Each point is reached from the start by the listed moves, each made once or not at all, plus a little noise. Is the number of moves made odd or even? Then give how often each move was made.

Moves:
(1): [-20  27  15 -59]
(2): [ 50  65   3 -11]
Start: [-2  6  2  5]
Points:
[ 30  99  20 -62] => even (1, 1)
[-20  36  17 -53] => odd (1, 0)
[-2  8  1  5] => even (0, 0)

Moves:
(1): [-14 -31 -13   9   8  -5]
(2): [-16  -5  31 -37  34  42]
(3): [-42  -4  31  -9  41 -66]
(4): [ 16 -34  32  11 -22  15]
(5): [-18 -24  12 -26  -1  19]
(6): [ 18 -50 -29   4  -8 -12]
Start: [ -7   3 -12  10  -3  -1]
Points:
[ -45 -121   41  -12   50  -28] => odd (1, 1, 1, 1, 0, 1)
[ -4 -52 -11 -22  23  28] => even (0, 1, 0, 0, 0, 1)
[-34 -34  51  12  17 -53] => even (0, 0, 1, 1, 0, 0)
[-49 -66  40  21  24 -58] => odd (1, 0, 1, 1, 0, 0)

Moves:
(1): [  1  18   5  18 -10 -19   7 -28 -23  28   0  -5]
(2): [ -3   2  -7  10  28  12  -6 -22  23   8  -5 -14]
(3): [-22  11   7  18  18 -21  -9  13 -26 -21  15 -37]
(4): [  7  28 -20   2 -11  10   6   5   5   8  28   7]
(5): [-17  12  16 -34 -15   7   3  -2   7  11   8 -11]
(6): [-21  31  16  24 -28  23  16 -22   8 -34 -27  -8]
(7): [ 9 -2  2  6 26 -1 35  8  4  2  5  0]
(8): [ 28 -12   0   8 -17  -1   3   6   9   4 -10 -28]
(9): [-17 -28  -6  10  -2  27 -12 -15 -34  18  15   9]
(10): [-12   0 -36  -7  -9 -11 -15 -12  14   5   7 -25]
(11): [  6 -19   8  -2  -7  19   7  15  27 -30  28  17]
(12): [-17  11  -4  25  -5 -23 -17  31  26  12  -3  18]
Start: [ 28   2   2  21 -13 -19  21  15  -2  -6 -22 -17]
Points:
[  7 -27 -11  41   9  19   1 -20 -13  21  -9 -22] => even (0, 1, 0, 0, 0, 0, 0, 0, 1, 0, 0, 0)
[   7   12  -37   23  -24   -8   30   19  -24   21   45 -105] => odd (0, 0, 1, 1, 1, 0, 1, 1, 1, 1, 0, 0)
[ 41  29 -23  39  29   2  58   4  32  12   5 -23] => odd (0, 1, 0, 1, 0, 0, 1, 0, 0, 0, 0, 0)
[-46  53 -27  51  -7  30  37 -29  -2  -7  26 -96] => even (0, 1, 1, 1, 1, 1, 1, 0, 1, 1, 0, 0)
[ 30  20 -46  72 -19 -49  30  81  56 -24  50 -65] => odd (0, 0, 1, 1, 0, 0, 1, 1, 0, 1, 1, 1)
[  2  49 -17   9 -59  27  71   7  65 -42  26 -39] => even (0, 0, 0, 1, 1, 1, 1, 0, 0, 1, 1, 0)
[  -9    5  -21   90    1   13   29  -31   -2  -19  -20 -121] => odd (0, 1, 1, 0, 0, 1, 1, 1, 1, 1, 0, 0)
[ 13  29   1  63 -31 -63  13  17   0  35 -20  -2] => even (1, 0, 0, 0, 0, 0, 0, 0, 0, 0, 0, 1)

Moves:
(1): [  4  24  22  -4  13  10  -7  -7   9  13  10 -11  15  -9  13 -13  -6  -3
 -11  16   7  -7 -12]
(2): [  2   4   2   1  -3   2   3   6   3  -4   5  -1  -5   1   2   3 -12  -3
   4  -7  -4   1   3]
(3): [ -4  -4   0  12  14  11  -3  15  -2  19  -4  -1   7  -2  15 -11  -6  -2
  17  18   5  18  -2]
(4): [-16   2   4  -6   6   1   3   5   2 -15  16  -3   4   2  -6   2  -4   0
   5 -12   5 -10   0]
(5): [  5   9   8  -5  13  -5 -17  10  26   7  29  -9 -15   3  10   3   2   1
  -8  11  -2 -19  13]
(6): [-10  28  -9   2 -13  12   2  -4  -1 -20  -5 -14  -2   6  -8 -10   5   8
  -2 -24   0  -2   5]
(7): [ 21   2   6   3   8  -8  -9   6  26  -1  14  15  -8  -3   8   0  -6   2
 -12  21  15   2   4]
(8): [ 10  13   8   2   0  10   3   9  -9  13  25  14  11   1   6   0   6 -16
 -16   9   7  11  -5]
(9): [  2   3   5   7  12  -9   7   7  -3  -1   6   6 -10  -3   8  -2   6   0
   1   2  -3   0  -5]
(10): [  5  -6 -14  19   7  11   0  -3 -16  22 -28   1  14  -3  -3   3  -8  17
  -1  -3  -5  11   2]
(11): [ -6   2  -1 -13   6 -10   3   1  -1   1  -8  -2   0   5 -15  -5  -6 -10
  -9 -20 -13  -6  -1]
(12): [ -5   7  -8 -12  -1  -6   7  -3   3   4  17   8  -3   3   7   7   0  -8
   5  -7   8   4  -2]
(13): [ -4  -4  -4  -2  -3   8   4  -1  -4  -4  -3  -8 -12  -8  -2   4  -4 -12
  -7  -4   6 -13   9]
(14): [  6 -10  -9   4   4   1 -13  -6  -1   8  -1  -4  12   4   8   8   1   4
  -5  13  -4   3 -15]
(15): [ -8  17  -7 -24   1 -10  11  12  17 -13  23  11  -8  -2  -4  14   0  -3
 -11  -2  -8 -24 -13]
(16): [-7  7  2 21 -3 -3 10 -2 19  9  1 -9  5 -4  7 -4 -2  2  8  1  8  2 -1]
(17): [ -7  12  -2  -7  -2  -9  -7   6  11  -1   9  -1 -13 -13 -12  -5  -4  -6
   2  -7   0  -4   2]
(18): [-11  -8  -4   9   2   1  -3   8 -16   8 -17   0  -4  12 -14  -7 -14   6
   4  -4   3   0  -1]
(19): [ 16   5  11   2   8 -16  -2  20  -3  11   0  -9  -2  -3  14  -4 -13 -14
  -2  26   1  18   7]
(20): [-18   5  -2   8   1   6   1  -2   9   6 -13  -5  -2   8 -18   8   0   3
   5  18 -10  17   0]
Start: [ -2  24  16  15   4 -14  -7  32 -13  14 -11 -16  13  11   4 -17   1  22
   4  -6   5   7  -9]
Points:
[-37  53  13  33  48  12 -24  54   9  63  -9 -21   9  -3  -9 -27 -52  21
  11  30  40  25  -7] => even (1, 0, 1, 1, 0, 0, 1, 0, 0, 1, 0, 1, 1, 0, 0, 0, 1, 1, 0, 1)
[-13  70   9  57  40  -2 -10  30   8  41   1 -28  35  14  24 -32 -28  52
  -5  -2  40   9 -33] => even (1, 0, 0, 1, 0, 1, 1, 0, 1, 1, 0, 1, 0, 1, 0, 1, 0, 1, 0, 0)
[-34  90 -17  -3   5   0  22  41 -13  27   0  -3  22  29 -32   0  -4  14
 -24 -34 -16  17 -22] => odd (0, 0, 0, 0, 0, 1, 0, 1, 0, 1, 1, 1, 0, 0, 1, 0, 0, 0, 0, 1)
[ -9  95   2  17  32 -15 -13  56  26  38  32 -10 -30   6 -17 -14 -10   4
 -39  -9  10   7  14] => odd (0, 0, 0, 0, 1, 1, 1, 1, 1, 1, 1, 1, 1, 0, 0, 0, 1, 0, 0, 1)
[ -8 121  38  31  41 -12 -12  72  76  29  41 -50   8   6  18 -14 -43  34
 -21  38  13  -5   0] => odd (1, 1, 0, 1, 1, 1, 1, 0, 0, 1, 0, 0, 0, 0, 1, 1, 0, 0, 1, 1)

Moves:
(1): [ -2   2  -3   0  10  -4   5  -8   9   6   0   1  18   0   3  -4 -14   7
  -2  -9  -8   2   3 -24  -2]
(2): [  1  -5   2   4 -24   9 -21   8   2   5  -5   5   0   0   7 -20   2   3
   9  13   9  -3   1  -8   0]
(3): [  3  -4  12   0  14  -6  12   3  -8   2  -2   0   8   2   7   6  -6 -10
   9   6 -16  -4  -4  12  -8]
(4): [-12  -5 -15   6 -15  -2   6   2   2  11   0  11  -2  -7   1   1  -4   4
   8 -11  10   2  -7   5  10]
(5): [-21   4  -4 -10  -5   3  22 -16 -14 -10  -4 -19 -12   2  -1  15 -27  -7
   4 -18  -9  13  12   4   9]
(6): [ -8  12 -19   3 -22   1  22   4  10  24   6  -9  -3  11  20  -3  12   8
  -7   8   7 -11  -1  20   1]
(7): [  0   6   2  -3 -32 -14  -9  -1  29  17  19  -4 -21 -19   4  14  -1  -6
  18  11  -6 -10 -27  27  -4]
(8): [ -3  -2 -12 -19  24 -14  18  -4   1 -14   0  -5  10  -2   5   6 -13 -10
  -9  30   5 -21 -19  16  -1]
(9): [ -1 -12 -12   5   7  12  -6  -9  13 -17 -14  16   8   6   2 -20   6  15
   0 -21 -13   0  -2 -28  20]
(10): [ -9   0   1 -17 -12  -9  -3  -2 -11 -22  13   7   6  13  32  33  -6 -21
  -2 -19  -6  12   9   6  -6]
(11): [ -5  -7   1  17  -2   8  -5   4   0   0  -8  -5  -6   7 -12   5   1   9
 -15  14 -11 -10  -5  18   6]
(12): [  9   4 -17   7  15   3  13  -1   0  14  -4 -13   1  -5   3  -3  -3  -3
  -3   4  -4   5  -2   0  14]
(13): [ -2  -5  16   0  -8   0   9   5   9  -2  30 -14  24   9  -3  12  14 -13
  12  19  -9   8  -9  -2   6]
(14): [ -7  18 -12   4 -12  15   4 -17 -21 -11   0  19 -11  18   2  16 -17   1
  11  -3  -2  -6   1  10  16]
(15): [ 18  -1  -1  15  15  18  21   7 -15 -17   5 -35  11  11  -6   8   4  -3
 -10  -7  -4  -4 -12 -25 -22]
(16): [-25  16 -22  -5  -6  -6   8  -4  -1  -1 -10 -14   4 -12  -2  18  12   0
   7   9 -24   8 -10  11  14]
(17): [-23   4  -2  14   8  16   2  -7 -23 -10   4  15  -9  -3  17   3 -19   1
 -12  -6   2   7   1  -6   8]
(18): [ 20 -12  18  19  10  -7 -18 -28   0  -4   7  -5   5   4 -30  -4  19 -15
   4  12   3 -13  -8   5 -43]
(19): [ -9  23   9 -18   5  -2  -7  23  14   4  13 -13   9   4  -6  14   1 -30
   3 -16  -3  -1  -2   1 -10]
(20): [  1 -17  -5 -30 -22  15 -15   0  -9  -4   1   6 -17  10   4   4   1 -13
  12  15   0  -5  -4   4 -12]
(21): [  8   1   4   7  15   2  16  -1   5 -12  -8  10 -10  -2  -3  -2  -4  -3
  -3   5   1   4   4 -18   0]
(22): [-18  -1  -3  -4  -7  25 -13  -6  -3 -10  -5  16  10   1 -13  -5  -2  -5
 -11  15  -1   7  -7  27   1]
(23): [ -8   1 -27   3   4   4   6  16  -3  -2   5   3  -2  10   0 -20 -27   4
   6   1  -2  13  -1   9   5]
(24): [  5   3  11  -2  14  -3   4  -3  12   5   2  -6   3  17   3  13   0   1
  11  -8   8   8  -5 -19 -12]
Start: [-11   5  11  -9  -6  -8  -5  15   0   5  -2  22  14   6 -16   5  -6   0
   6 -10 -18 -12   7  11  15]
Points:
[-50  20 -21  42  15  42  36 -13 -37 -62  25   7  46  44 -19  87  -1 -56
   7 -29 -76   1 -39 -12  32] => odd (0, 0, 0, 1, 0, 0, 0, 0, 1, 1, 1, 1, 1, 1, 1, 1, 1, 1, 1, 0, 1, 0, 0, 0)
[-81  42 -70 -27 -85  28  10  27   6  18  -3   7 -52  11 -19  46 -72 -40
  62  16 -64  -6 -35  74  62] => even (0, 1, 0, 1, 1, 0, 1, 0, 0, 0, 1, 1, 0, 1, 0, 1, 0, 0, 1, 1, 1, 0, 1, 0)
[-121   26  -76  -51  -52   55   18   -4  -18  -63  -17   60   10   57
  -11   56  -85  -38   23  -56  -86   23    0   37   65] => odd (1, 0, 0, 1, 1, 0, 0, 0, 1, 1, 1, 0, 0, 1, 0, 1, 0, 0, 1, 1, 1, 1, 1, 0)
[-78  21 -20  43 -22   8  70 -31 -44 -46  47  -5  17  38  -5 104 -82 -45
  42  -2 -95  14 -49  46   4] => odd (1, 0, 1, 1, 1, 0, 1, 0, 0, 1, 1, 0, 1, 1, 1, 1, 1, 1, 0, 0, 1, 0, 1, 0)

Moves:
(1): [  7   2   0  10  -5 -17  -3 -11 -10   2   5   5  -3  -5 -13  -4  -5  -1
  14  -6  -2  -2  -2  -1  18]
(2): [  9   8 -19  -6   1  -4 -15   1 -13  -2   7  -1 -10   7   5  -4  10  -1
   4   3  17 -13   4  -4  13]
(3): [ 23   7  13  -5   2  -6 -14 -19  14 -13   8   3   1   5   0   1 -15  -3
  -2  -7  10  13  -5   2   3]
(4): [ -3   9   8   4   8   6   0   0   0   1   3   1   6  -4   6   9   5   4
   8  -3   3  -5 -15  -2   1]
(5): [ -9   5  13  -7   2  15 -15  20 -22  -6  -4  -4  26 -10 -12 -13   4  -7
 -18  -4 -19   5  -8   0 -14]
(6): [  6   5   4   4  -5  14  -3   8   5 -16  11 -21  20  12 -16   1  16  -6
 -10  -7   6  -7 -22  -3 -15]
(7): [-10  28   0   7 -21  13   1  -1 -29   5  -7   5  14  11   4 -20 -24 -11
   5  -8 -15   0  15   0 -27]
(8): [ -8  -7  12  10  -4   0  -6  -3 -13   1  -8  17  -8  11  -7  17 -13  -2
  14   6   2 -10   8  10 -13]
(9): [  6  13  -3 -11 -14   1 -14  -4  18   7  -6  -1  11  -8 -16  10 -15   8
   0 -25  -5  -2   2   9   2]
(10): [ -9   7   2  -5  23 -14  -4 -20  15 -16 -22  -9   2  -8   2  19  -3  14
  -8 -11 -11  10  13   7 -10]
(11): [ -3  -1  -3   1   4 -18   0 -13  29  -5   9  -5 -12 -16   7   0  -2   9
   8   0  16  15  -9  14  -9]
(12): [ -2   0   7   2  -4 -16 -15 -14  23   9 -10 -16   8  -6   5  18 -18  14
  -7 -17   2  10 -15 -10   1]
(13): [  2   8  10   8  -1  -6 -10  28  -2 -11   4  -9  17 -12  13  13 -21   8
 -20  -9 -16 -13   0  -6  -4]
(14): [ -8   2 -15   4  11 -16   7   6 -42   8  10  23  12  18   7   8   4 -15
  -6   8  17  -7  29   7  -6]
(15): [-12  23  12  37  -7 -30 -20   5  26  20 -19  11   8 -15   0  13 -14  -2
 -16  -3  -8  12  21  -4  -1]
(16): [ -1  -7   8   0  -2  13   6   8   1  -7  14  -8 -12  10  -5  -5  -4  -4
 -22  -5   4   5  -6  14  10]
(17): [-17   2  -3  -8   5   1   9  -3 -20  -6   5  16  -2 -10  12   5   7  -4
 -10   9  -8 -17   2 -11  -8]
(18): [-12   9   1 -11  16  12  18   5 -10 -19  -8 -14  12 -10  20 -12   3 -12
 -11  27  -3 -12  13  -6  -3]
(19): [ 33  -9   1 -11  -1  -5  13  -7   5  -7 -15   9 -14  -1 -13  17  10  15
   9  -9  29  18 -13  10  29]
(20): [ 30  -8  10  -1  -1  16   7 -14   8   7   7 -17 -12  -3 -10  -8  23   6
   5 -16  23   6  -2   8   9]
(21): [ 10   3  -5  13 -25   9 -11 -17 -25  14   9   4  13   3 -16 -11  25  -3
  -6   1  -9   3   5  23   6]
(22): [  2   3   0  -4  30 -16  -1   1   5   1 -21  -7   6 -11  -4   9 -24   8
 -15  13 -13  10 -13  -4  -9]
(23): [ 12  -8 -15  -8 -16  26   1   0  -9   5  10 -10 -10   4 -14   9   5 -10
   6   3   5  16   5 -10   8]
(24): [-22  15  14  11   4  19  -6  25   1  -2  -8   4  31   0  -1 -13  -5  21
  -5   3  -1 -19  19 -12 -11]
Start: [ -7   8  -3  -8  -9  -9 -12  -7 -13 -16  25  26 -11  12   4   2   8 -12
  -6 -15  16   0  18  -3 -19]
Points:
[-55 121   1  26 -19   9 -64  67 -63 -17  12  30  94 -23  23   5 -41 -20
 -50 -23   8 -22  94 -14 -69] => even (0, 1, 0, 1, 1, 0, 1, 0, 1, 0, 1, 0, 1, 1, 1, 0, 0, 1, 0, 0, 0, 0, 1, 1)
[ 42  98 -10  13 -26 -37 -53 -63 -44  10  -2  31  43 -25 -22  21 -24   9
 -33 -38  71  32  78   4  -3] => odd (1, 1, 1, 0, 0, 0, 1, 0, 1, 0, 1, 1, 0, 1, 1, 0, 1, 1, 1, 1, 1, 1, 1, 1)
[ 10  58  15  28 -53 -23 -77 -73 -10 -19  12  45  24   1 -66  58  -1 -22
 -24 -56  -4  20  43  19 -31] => even (1, 0, 1, 0, 0, 1, 0, 1, 1, 1, 0, 0, 0, 0, 1, 0, 1, 0, 0, 0, 1, 0, 1, 0)
[  12   91   36   50  -28  -27 -106  -18   73  -14   11  -33   71  -35
  -18   50    8   61  -53  -96   35   -3   21   16  -34] => even (0, 1, 0, 1, 0, 1, 0, 0, 1, 1, 1, 1, 1, 0, 1, 0, 0, 0, 0, 1, 1, 0, 0, 1)
[ 16  57  37  32 -23 -11 -74 -54 -64  15 -10  16  35  24 -46  43 -48 -29
 -80 -56   6  74  65  40 -66] => odd (0, 0, 1, 0, 1, 0, 1, 1, 0, 1, 0, 1, 0, 1, 1, 1, 0, 0, 0, 1, 1, 1, 1, 0)
